Rows are points. Each copy is the shape, with its points in the same order, turned, moved and blurred by noise. Say if it was mirrored as well.

Shape (7 x 3):
[[ 46  15 -13]
 [  1 -17  26]
 [-20  -6  25]
 [ 74 -31 -15]
 [-26 -63  19]
 [-25  -1   8]
 [ 74  11 -61]]
Copy 1 (7 x 3):
[[ -8  55  -5]
 [ 22  -8 -14]
 [ 23  -6 -32]
 [-27  41  46]
 [  1 -53   5]
 [  8  -2 -35]
 [-53  78   6]]
Copy 1 is: mirrored
Copy 2, 7 rows:
[[ 10  48  10]
 [ 25 -28  19]
 [  4 -32  14]
 [ 52  60  34]
 [ 40 -47  61]
 [ -4 -24  27]
 [ -1  93  39]]
Copy 2 is: mirrored
Copy 3:
[[ 24 -44 -10]
 [ -1  21 -34]
 [ -9  29 -13]
 [ 12 -60 -62]
 [-46  38 -53]
 [-15  22   1]
 [  9 -95 -17]]
Copy 3 is: mirrored
Copy 4 (7 x 3):
[[ 54  -3 -41]
 [  9  34  -4]
 [-13  32 -14]
 [ 86   1   0]
 [-13  26  45]
 [-17  15 -17]
 [ 85 -46 -42]]
Copy 4 is: only turned

Shape (10 x 4):
[[-27  16 -26 -22]
 [-20   8 -77   1]
 [ 11   6 -82 -38]
 [ 69   1  38  71]
 [ 36  15  49  -1]
 [-46 -16 -54 -30]
 [ -2  41 -32   4]
 [  3  40  37 -30]
 [-10 -26  -5   3]
 [ 33  44  37  19]]
Copy 1:
[[ 37   9 -14 -22]
 [ 52  17 -53  23]
 [ 70  39 -23  35]
 [-82 -37  16  54]
 [-42  -1  42 -14]
 [ 81  -8 -23  -9]
 [  8  22 -28   1]
 [-18  23  27 -39]
 [ 20 -33   7   3]
 [-57  12  10   0]]
Copy 1 is: only turned
Copy 2 (10 x 4):
[[ 11 -10 -37  -6]
 [ 50  -7 -62 -35]
 [ 24  20 -63 -57]
 [ 61  35  95 -17]
 [ -3  30  55  -3]
 [ 16 -44 -59 -31]
 [ 37  23 -26   3]
 [-24  23  12  21]
 [ 18 -31   8 -25]
 [ 18  46  39  16]]
Copy 2 is: only turned
